Each row of a before or after table is a point. One or more steps were done to the points. Then noise was added and the rows were shuffled. The steps act on columns, c1 being the first. What was done? A step turns or swaps two columns, mirrors them in a line or flattens them onto one, adds a multiple of one to another, or multiplies or shifts one. Angles are multiples of 10 degrees, from the lower column toward the higher: turns from -170 to 170, lines from 10 to 170 but not 90. Use the fewest steps. Two steps may share a column if one is a turn and the other turns, adds or multiplies; they go together, in the order done. Otherwise the lowest column goes first.

Before (11 x 2):
40; 16
21; -16
-9; 26
-1; -15
9; -44
-32; 32
-6; 2
-30; 20
-3; 66
-18; -11
18; 48
After (11 x 2):
8; 23
-2; -11
-31; 32
39; 19
-62; -25
-22; -41
-21; -15
-8; -31
15; 4
17; -12
-49; 3
Steps: turn c1 and c2 by 110 degrees

Before, 11 rows:
0; 43; 28
44; -29; 18
21; 46; 25
20; -41; 24
18; -26; -40
-25; -21; 18
42; 46; 3
-15; -9; -12
-26; 33; 33
13; -38; 4
-20; -22; -31
After, 11 rows:
49; -15; 18
-32; -28; 15
-24; 16; -18
44; 9; 19
-19; -48; 13
-11; 12; -8
-24; 20; 12
-20; -19; -28
30; 31; 21
-34; -19; 2
51; -32; 2
Steps: turn c1 and c2 by -80 degrees; multiply c3 by 0.7

Before (10 x 3):
19; -41; -19
0; 15; 4
-28; -5; 20
-48; 23; 31
-2; -18; 6
20; 22; 0
8; -10; -24
-5; 8; 16
20; -19; -7
-35; -3; -16
After, 10 rows:
1; -24; 22
-12; -99; 24
1; 22; -21
19; -11; -28
-2; 36; -4
32; 58; -43
-21; 53; 8
-19; -48; 12
2; -47; -8
37; -5; 3
Steps: turn c1 and c3 by 160 degrees; multiply c2 by 2.5

Before, 11 rows:
16; -53; -21; -20
30; 7; 11; 8
35; 9; 31; 6
-40; 0; -12; -12
-27; 0; -16; 15
-32; -1; -38; 22
-29; 6; 10; 39
-16; -7; -10; 26
-15; -19; -20; 11
-25; -2; -25; 11
16; -8; 30; 19
After, 11 rows:
-26; -52; -50; 29
-29; -43; 19; 58
16; -57; 60; 8
-16; -58; -20; 37
16; -103; -42; -30
35; -41; 63; -18
-33; -50; -77; 44
31; -42; 22; -13
-15; -70; -41; 21
-39; -50; -24; 16
-26; -50; -31; 34
Steps: add -0.7 times c1 to c4; shift c2 by -50; multiply c3 by 2

Before, 9 rows:
29; -33; 19; -16; 57; -22
-28; -6; -71; -13; -30; 11
-5; 33; 28; -17; 15; -28
-35; 13; -4; 26; -28; -18
-31; -16; -33; -7; -15; -12
38; -17; -36; 2; 50; -19
-54; -10; -70; -18; -12; -6
4; 10; 18; -3; -25; -4
-16; 20; 33; 7; 20; 13
After:
-8; -18; 19; 39; 47; -35
39; -10; 5; -38; -17; -70
15; -16; 12; -23; -17; -32
18; 32; 31; 8; 10; 26
15; -30; 20; 43; 51; 21
9; 19; -13; -12; 24; 30
-8; 13; 4; 1; -23; 15
-12; 14; 17; -48; -18; -2
16; -7; -12; -21; -32; -68
Steps: turn c4 and c5 by 20 degrees; turn c1 and c4 by 120 degrees; turn c3 and c6 by 90 degrees

Before:
-30; 8; 1; 34; 53; -18; -6; 36
-25; 0; -6; -11; -24; -25; 10; -17
-17; -27; 9; 15; 13; -12; -26; 24
-11; -8; -36; 22; 9; -2; -13; 23
3; 37; 3; -34; -21; 34; 32; 17
-13; 12; 29; 13; 2; 32; 44; 9
-6; 19; 8; -2; 7; -14; 3; -44
18; 34; 24; 12; 0; 14; 43; 32
After:
3; 93; 5; 34; -21; -38; -6; 21
20; 112; 25; 14; 1; 9; 4; 30
-12; -32; -38; -1; 11; 21; -3; 20
-16; -70; 8; -14; 16; 14; 1; 25
-6; 14; 6; -18; 9; -4; -16; -42
-14; 105; 30; 34; 0; 12; 27; 9
-25; 22; -8; -23; -24; -9; 10; -15
-31; -14; 3; -20; 53; 34; -19; 38
Steps: multiply c7 by 2.5; turn c2 and c7 by -70 degrees; swap c4 and c6

Before:
-44; -32; 32; -11; -33; -43; -24; -29; -2
4; 37; 33; 27; -8; -10; -26; 15; -43
9; 34; -11; -9; -31; -33; 20; -31; 11
28; -8; -18; 26; 37; 7; 7; 5; 12
0; -21; 48; 44; -23; -21; -9; 15; 9
-39; 35; 40; -8; -14; 19; 1; 8; 3
28; -7; -6; 34; -37; 22; -40; -30; -3
-40; 31; -22; 8; -41; 22; 24; 15; 15
18; -18; 48; 32; 9; 34; 16; 23; -27
After, 9 rows:
-44; -22; -21; -12; -76; -49; -23; -38; -12
16; -26; 53; 34; 26; -24; 16; 16; -23
-40; 30; 37; -9; -53; -25; 1; 21; 9
29; 5; 15; 34; -11; 17; -42; -30; -13
8; 43; -34; -10; -22; -6; 21; -17; 6
29; -9; -5; 27; 65; 20; 6; 2; 13
-39; 24; 9; 7; -80; 30; 24; 25; 22
5; 29; 7; 27; -3; -34; -27; 26; -36
0; -25; 5; 44; -22; -53; -10; 8; 12
Steps: add 1 times c1 to c5; turn c2 and c8 by 20 degrees; add 0.3 times c8 to c9; turn c3 and c6 by -60 degrees

Before (13 x 11):
-7; 6; 5; 34; -17; 13; -18; 10; 20; -10; 25
-41; 5; -27; 25; -33; -11; -19; 28; -1; 12; 31
21; 1; -21; -17; -30; -3; -10; 16; 20; 42; 25
-52; 14; -8; 36; 20; 16; 53; -16; -15; -4; 13
-58; -27; 0; 28; -29; -17; -20; -3; 13; 105; 31
-1; 1; -25; -3; -25; 51; -4; -2; -30; -20; 10
9; -6; 23; 33; -34; -18; 43; 16; -29; -14; -26
3; -2; 31; 24; -8; -18; 24; -40; -1; 38; 9
-17; -26; 8; 21; 75; 90; -11; 27; -30; 9; 10
-10; -20; -18; 24; -34; -19; -2; 0; 31; -15; -6
9; -30; 11; 4; -44; 8; 27; 21; -9; -8; 25
1; -7; -5; -57; -41; 4; -14; 21; -29; -21; 21
11; -33; -20; 13; -18; -22; 1; -4; -50; -8; 29
After (13 x 11):
10; -30; 11; 5; -46; 12; 23; 16; 4; -6; 25
2; -2; 32; 24; -7; -5; 43; -65; -17; 37; 10
2; -5; -3; -57; -41; 28; -25; 79; -5; -22; 21
-10; -18; -17; 24; -33; -36; -10; -24; -7; -15; -6
-7; 6; 6; 34; -18; -15; -24; -25; 20; -9; 26
-52; 13; -8; 35; 18; 21; 49; -52; 9; -3; 13
11; -33; -21; 11; -18; 40; -3; -17; -38; -8; 31
-58; -26; -1; 28; -28; -18; 31; -31; -12; 106; 31
21; 2; -20; -17; -30; -20; 10; 34; 5; 43; 24
-2; 0; -27; -2; -27; 45; -14; 1; 38; -20; 9
-42; 6; -27; 24; -34; -1; -15; 2; -9; 12; 31
9; -7; 22; 33; -34; 21; 36; -16; -27; -14; -26
-18; -24; 9; 22; 72; 59; -6; 6; 73; 9; 10
Steps: add -1 times c4 to c8; turn c6 and c9 by 70 degrees; add 0.5 times c10 to c7

Before (10 x 12):
47; 24; -11; 5; 37; -11; 9; 29; -5; 30; -13; -50
8; -29; 8; -17; -18; 7; 4; -25; -7; 6; -20; 71
36; 35; 17; -12; 20; 7; -12; -6; 13; 11; -2; -63
27; -46; 9; -38; -18; 12; 12; -11; -29; 8; -35; 20
22; 3; 7; -14; 27; -22; -11; 15; 47; -8; -19; -44
-17; 0; -45; 0; 6; 59; -23; -1; 12; -34; -22; -14
28; -60; 7; -16; 0; 4; -15; -19; -26; -2; 7; 39
44; -37; 2; 5; -19; 23; -19; -17; 5; 13; -30; 16
-7; -1; -74; 2; -17; 17; -26; -39; 8; -42; -18; -19
-9; 15; -44; 28; -19; 43; -27; -7; -24; -72; -42; -7
After, 10 rows:
-15; 17; 44; -23; 25; 45; 7; -16; -25; -6; -41; 71
44; 42; -43; 15; -1; 5; 11; 1; -24; -39; 8; -4
42; 30; -37; 41; 13; 9; 2; 16; -30; -17; -36; -10
70; 29; -27; -4; 22; 24; 13; -5; 6; -13; -32; -15
33; -9; -2; 10; -30; -23; -3; -17; 49; 39; -18; 15
-25; 30; 35; 0; -7; 57; 7; -17; 14; 4; -21; 36
60; -39; 13; 10; -23; 8; 7; -10; 14; 64; -4; 2
74; -13; 26; -11; -35; -12; -10; -12; -4; 54; -14; -20
-11; 49; 58; -2; 18; 19; 19; 4; 8; 13; -18; 44
10; 14; -23; 19; 17; 5; 7; 17; -6; -70; -19; -17
Steps: multiply c1 by 1.6; turn c2 and c3 by 140 degrees; turn c4 and c5 by 170 degrees; turn c7 and c8 by 130 degrees; multiply c7 by 0.4; mirror c10 and c12 in the line at 140 degrees

Before (8 x 14):
-59; -41; -14; -39; -3; 21; -5; 32; 16; -35; 24; 31; 59; -7
27; -8; 35; 16; -28; 21; -5; -31; -14; 8; -11; -50; -12; 2
21; -6; -18; -19; 36; 16; 19; 32; 33; -40; 52; 34; 4; -7
27; 7; -18; 39; -51; 7; 34; -1; -20; 30; -18; -49; -68; -7
-57; -12; -13; -60; 43; -12; -6; 36; 21; -12; 7; 8; 14; -27
-7; 29; -10; 23; 8; -4; 43; -1; -55; 26; 6; -16; -19; -21
38; -58; -15; -17; -21; 20; 5; -59; -2; -1; -12; -6; -8; 31
35; 1; -25; 60; -7; -16; 20; -2; -16; 46; -9; -52; -13; -14
After, 8 rows:
-55; -12; -6; -25; -24; 16; -9; 26; -28; -32; 9; 9; 24; -28
-5; 28; -1; 8; 23; 13; 44; -18; -12; -18; 7; -16; -52; -22
22; -5; 24; -6; 1; 10; 18; 34; -12; -10; 53; 35; 28; -5
37; -58; 24; -6; -6; 8; 4; -34; 50; 19; -13; -10; -7; 30
36; 2; -4; 23; 35; 31; 23; 0; 2; -17; -9; -51; -17; -12
-60; -41; 23; -15; -5; 6; -4; -7; -48; 23; 25; 30; 51; -8
25; -10; 10; 9; 11; -37; 0; -17; 26; 19; -12; -50; -16; 2
27; 3; 10; 17; 32; 17; 33; 31; 28; 30; -18; -48; -58; -7
Steps: turn c3 and c6 by -110 degrees; multiply c4 by 0.4; turn c5 and c10 by -120 degrees; add 1 times c11 to c5; turn c9 and c13 by 50 degrees; turn c8 and c9 by -50 degrees
